Each row of a before or after table is a point. The points were changed in one or more steps. Then noise was added and the rows were shuffled. The steps act on columns, c1 being the first. Write out the steps. A step turns or swaps two columns, mirrors them in a line or flattens them onto one, adds a multiple of one to another, or multiplies or shifts one. Angles are multiples of 10 degrees, from the lower column toward the higher: turns from -170 to 170, lines from 10 to 170 but not 90. Use the fewest steps. Two steps may share a column if one is a turn and the other turns, adds or multiplies; they go together, in the order done. Otherwise the lowest column goes first.

Before (8 x 3):
[[ 0.7 -1.7 -4.2]
 [-6.1 -6.2 -3.4]
 [ 0.5  5.1 -6.4]
 [10.7  5.7 -2.1]
 [-4.2  1.7 -3.9]
 [-1.1 -6.2 -0.8]
 [-2.6  4.5 -5.1]
 [-3.7  0.9  0.4]]
After (8 x 3):
[[-7.4 -5.1  3.9]
 [ 9.2  8.1  2.3]
 [-0.1  0.1  3.5]
 [ 2.7  2.3  6.7]
 [-1.2 -1.6  3.5]
 [-3.6 -3.1  1.3]
 [ 0.4  0.8  5.2]
 [-2.4 -1.8 -0.5]]
Steps: flatten c1 and c2 onto the line at 40 degrees; multiply c3 by -1

Before (10 x 8):
[[  6.7   5.1 -11.4  -6.6   0.9  -1.8  -1.8  -4.2]
 [  6.5   0.4  -2.7  -9.3   2.6  -2.0   1.0  -6.7]
 [  0.1  -2.0   5.6  -0.7   1.1   0.0  -6.1  -4.4]
 [  3.7   0.6   4.7   6.3   1.9  -5.7  -2.1   0.3]
 [ -5.0  -4.3   0.7   6.9  -3.5   1.5  -4.3  -6.0]
 [  3.7  -3.0   3.9   3.1  -1.8   5.2  -5.0  -6.2]
 [ -1.9   7.4   2.8   0.8  -7.4  -5.4   6.2  -1.6]
 [ -1.2   0.7   3.4   4.0   1.7   2.9  -6.4  -2.0]
 [  1.7  -0.2   2.8   2.9   1.3  -2.7   2.8   8.5]
 [  0.0  -0.3   3.2   1.2  -6.9  -2.7  -4.3  -2.0]]
After:
[[ -1.3   1.4   3.5   4.7   1.0  -1.2  -6.4  -2.6]
 [  1.8  -0.8   2.8   1.8   4.0   3.5   2.7   7.5]
 [ -4.9   5.6   0.6   7.0  -5.3   0.9  -2.5  -4.4]
 [  0.2   4.0   5.7  -0.7  -0.5  -0.2  -5.1  -4.6]
 [  6.5  -0.7  -2.7  -9.4   0.2  -1.4   0.8  -7.1]
 [  0.0   1.8   3.2   0.2  -7.3   3.0  -3.9   0.5]
 [  6.7  -4.1 -11.4  -6.8  -0.7  -0.8  -3.4  -4.4]
 [ -2.0  -9.0   2.8  -1.2  -7.5   5.5   3.4   1.1]
 [  3.7   4.4   3.9   4.7  -3.7  -3.9  -3.6  -5.1]
 [  3.8   0.4   4.7   4.0   1.7   7.5  -2.4  -0.4]]
Steps: mirror c2 and c7 in the line at 100 degrees; mirror c4 and c6 in the line at 10 degrees; turn c5 and c8 by -20 degrees

Before:
[[ -6.4  -1.0  -0.9   2.9  -3.0   0.1  -4.3   5.6   5.4   4.5   7.7]
 [ -7.4   1.6  -2.6   3.6  -0.1   4.7  -1.7  -0.5  -5.8  -0.7  -4.1]
 [  8.3   5.8   2.5  -3.3  -1.0   3.7  -1.8   6.7  -6.4   5.4  -0.6]
 [ -7.4   4.6  -0.8   7.3   3.0   5.8   2.0  -1.4  -2.0  -5.5   3.7]
 [  1.7   2.0   5.1   1.4  -2.4   2.4  -4.4   3.3   3.8  -6.1  -2.2]
 [  5.6  -5.1  -5.5   6.3  -2.9   3.0  -2.5   7.3   6.0  -1.2  -1.0]
 [  4.4  -4.8   2.7  -1.1   2.2   3.4  -4.4  -1.4   5.4   3.3   3.4]
 [  4.1   5.7  -4.6   3.1   1.4   0.4  -8.8  -4.8   2.4   0.8  -0.2]
 [ -0.3  -1.7   2.3   6.3  -4.3   7.4  -1.4   0.8   0.3  -3.1   6.7]
 [-10.7  -5.4   6.5   7.5   0.6  -5.3  -4.7   7.7  -1.3   3.0  -1.9]]
After (10 x 11):
[[ -8.2  -4.1  -0.9  -5.4  -6.6  -2.3   2.5  -1.5   6.3  -5.4  -5.0]
 [  1.7  -1.9   2.5  -6.7  -2.4  -7.5  -1.4   0.4  -0.2  -3.3  -5.0]
 [ -0.9   2.6   4.5  -4.1  -0.6  -2.2  -4.9   3.0  -9.3  -6.2  -5.8]
 [ -2.4  -6.0  -2.3  -7.0   2.0  -2.0  -4.6   5.3 -10.0   4.9   7.6]
 [  6.4   0.8   3.2  -3.2  -3.8  -1.2  -4.7  -1.4 -11.5   3.6  -0.8]
 [ -5.0  -5.7  -2.5  -2.5  -2.9  -3.0  -1.6  -0.3   4.3  -0.5 -11.6]
 [ -1.4  10.1   0.7   5.3  -2.5  -3.1  -1.0   6.9   2.8   5.2  -5.9]
 [ -0.4 -12.1   3.0  -9.8   4.0   4.1  -5.2   8.5  -2.0   2.7   5.9]
 [ -3.9   6.5  -2.7  -8.2  -1.2   0.4  -8.6  -4.6 -13.0   0.0  -0.5]
 [  8.0   2.5  -7.7 -10.2  -0.3  -3.3  -1.9   7.2  -7.2  -0.8  -5.6]]
Steps: turn c1 and c2 by 60 degrees; add -0.3 times c8 to c3; add -1.5 times c7 to c9; turn c4 and c9 by 160 degrees; add -1.5 times c6 to c11; turn c5 and c6 by 130 degrees
